Each wall is flat, endless, passes through zero and stands at right angles to its row. A trip goes straight from one point to another. List the walls that it crosses, first one first.

Walls:
(1): [-31  57  32]
(2): [ -4 -20 -13]
(3): [-13  -4 -26]
(4): [  5 -60 -47]
Trips:
[19 47 19] to [ 46   0 -17] -> 1, 4, 2
[  7  23 -11] to [35 11 30] -> 3
[ 32 -30 -21] to [  4 -10 -24] -> none

Walls:
(1): [ -7 -13  15  15  40  24  30  21]
(2): [ 27 -38   2  41 -22   2 -19 -25]
(3): [-15  33  10   2 -34   5 -34  22]
(4): [ 16  14  -1  20  11  -7   2 -33]
(5): [  5  23 -47  -7  56  24  22 -25]
Trips:
[ 24   0  -9 -50   1 -52  16  16] to [-15 -25  44 -13  -8  50  16 -42] -> 1, 2, 4
[ 22  -6  11  35 -38   9   9 -45] to [-13  -8   4   3 -11 -52  21 -20] -> none
[ -9  31 -17   5 -28  -5   2  14] to [ 30  23   1   5 -18  60  45   6] -> 5, 1, 4, 3
[ 15  -7   9  -6  -3 -35 -34 -24] to [  6  27  37 -13 -22   6 -18  51] -> 4, 2
[ 12 -16 -25 -13  31  40  -3   8] to [-12  21   8 -18  19 -14  28  15] -> none
[ 26   3 -16 -35  -2 -11  18  -1] to [ 20 -18  -5 -16  28  -8 -22 -11] -> 4, 2
[ 24  15 -22 -21   7  13  18 -12] to [ 16  57  20  -6  26   9 -45   4] -> 3
[ 34   8   0   1   0 -25  12 -12] to [ 14  29  23  11  28  -7  20 -11] -> 1, 2

Walls:
(1): [ 16   2  22 -31 -18  26 -32   2   0 -10 -11 -13]
(2): [-29  45   2   3   4 -29  46 -11   8   6 -27   3]
(3): [ 13  -5  31  -3  60   5  35 -26  23  11   6   3]
(4): [-13  -4  -5   4   8 -13 -27   4   0   0  -2 -13]
(5): [ 22 -20 -20  -2  17   5  -5  -2  17 -11   6 -20]
(6): [ -7 -15  -5  -7 -11  13   1  11  29  18   6 -31]
(7): [ 32 -40  23 -20   9  16 -11   7  26 -12  -3 -11]
Trips:
[ -7  23 -20 -14   0  18  -4 -27 -33 -26  20   0] to [  2  11  12  -8  26  13  -2  -2 -11  10   7  12] -> 3
[  2  -5 -28  -6 -32  13  -2  36   8 -25  -2 -28] to [ 15  -6  -7  -2   2   6  -7  10 -25  10  18  25] -> 4, 6, 7, 5, 1
[  5   2   8   2 -14  20   9   8   9  26   4  14] to [ 25  10   2  -5  10  -4  -4   2 -14  18 -20   1] -> 2, 6
[-22  -4   0  -7 -10  13 -13   7   0  21  -3 -14] to [  6   7  12   8   4 -24 -15  26 -51 -13  10  22] -> 6, 1
[-13 -18  -1   1   1 -22  -1  10 -30   7   0  -5] to [ -8 -11  12  -8 -31  -4  -2 -11   7 -13  -2 -27] -> 6, 1, 7, 5

Walls:
(1): [  7 -10  -4  31   9  37  13   0 -24  -9  -3   4   0  28  12  -5   6 -23
  18 -45]
(2): [  3 -35   9  17 -15 -15  -1   8   8 -39  21   2   4  -9 -25  21  22 -15
 -15  11]
(3): [ 21   1 -24 -19  19  39 -12  -3  -7   3 -19   1  23 -17 -16  10  -2   9
  14  -5]
(4): [  6  -3  -7  15   7   5 -45 -23 -28   9  -2 -20   8  10 -13  37 -22  13
  17  -3]
Trips:
[-28  12  -3  16  13  33  33  12  12  21  14  12 -10 -17 -14  15  10  -4
   5 -21] to [ -7  -9   7  -3  14 -14 -16  -5   4  12  14   7   2  -1   4  -7  -8  -9
 -36   3] -> 3, 2, 1
[ 20  28 -23  12  16   3   9 -14  14 -11  -1   0   5   8  13 -12 -26  -5
  11  13] to [ 33  17  -7  13  29  13  12 -35  -3 -39 -19 -18  15  13  27  11  18   6
  15  35] -> none
[ -6 -24  18   7   2 -25  16  -1  14   6 -24   9  26   6 -12 -16 -11   9
 -26   3] to [-12   9   0 -18  10  -3  -6  -5  -3   5  -2 -13  -6 -43   1 -10  25 -14
   9   6] -> 3, 2
[-10   7  58  21 -27 -10  14   4 -21  27 -12  35   8   7  22   4  21   9
  25  -4] to [ 11  14  -7   8  12  29   8  -5  10   5  17  -1   7  -5  -8  -8 -14 -10
  12   4] -> 3, 4
[ 10 -25 -10 -14 -34  14   3  -2   3  10  -5 -24   6  18   4   5  32   9
   4   1] to [ 17 -11 -11  21   9 -27 -18  -9  14 -18   0  14  -7  -1  14 -15  16  -7
 -10   1] -> 4, 3, 1
[-14  -6  -4  21 -11  -3   5 -18  35 -12  23   0 -21 -10  30  -5   7  36
   5  11] to [ 27  12  17  26 -29   6  16   8   7  10 -39  -1 -26   1 -19 -41  17 -13
  31   5] -> 2, 1
[  0  -1  19  28  17   0  21  21  13 -21 -29  21  19 -11  -3  -5  18 -12
  28  33] to [  6 -27   9 -17  15  14 -34  -9  -4 -29   7  -1   6  12  10   9 -23 -28
  18  -7] -> 4
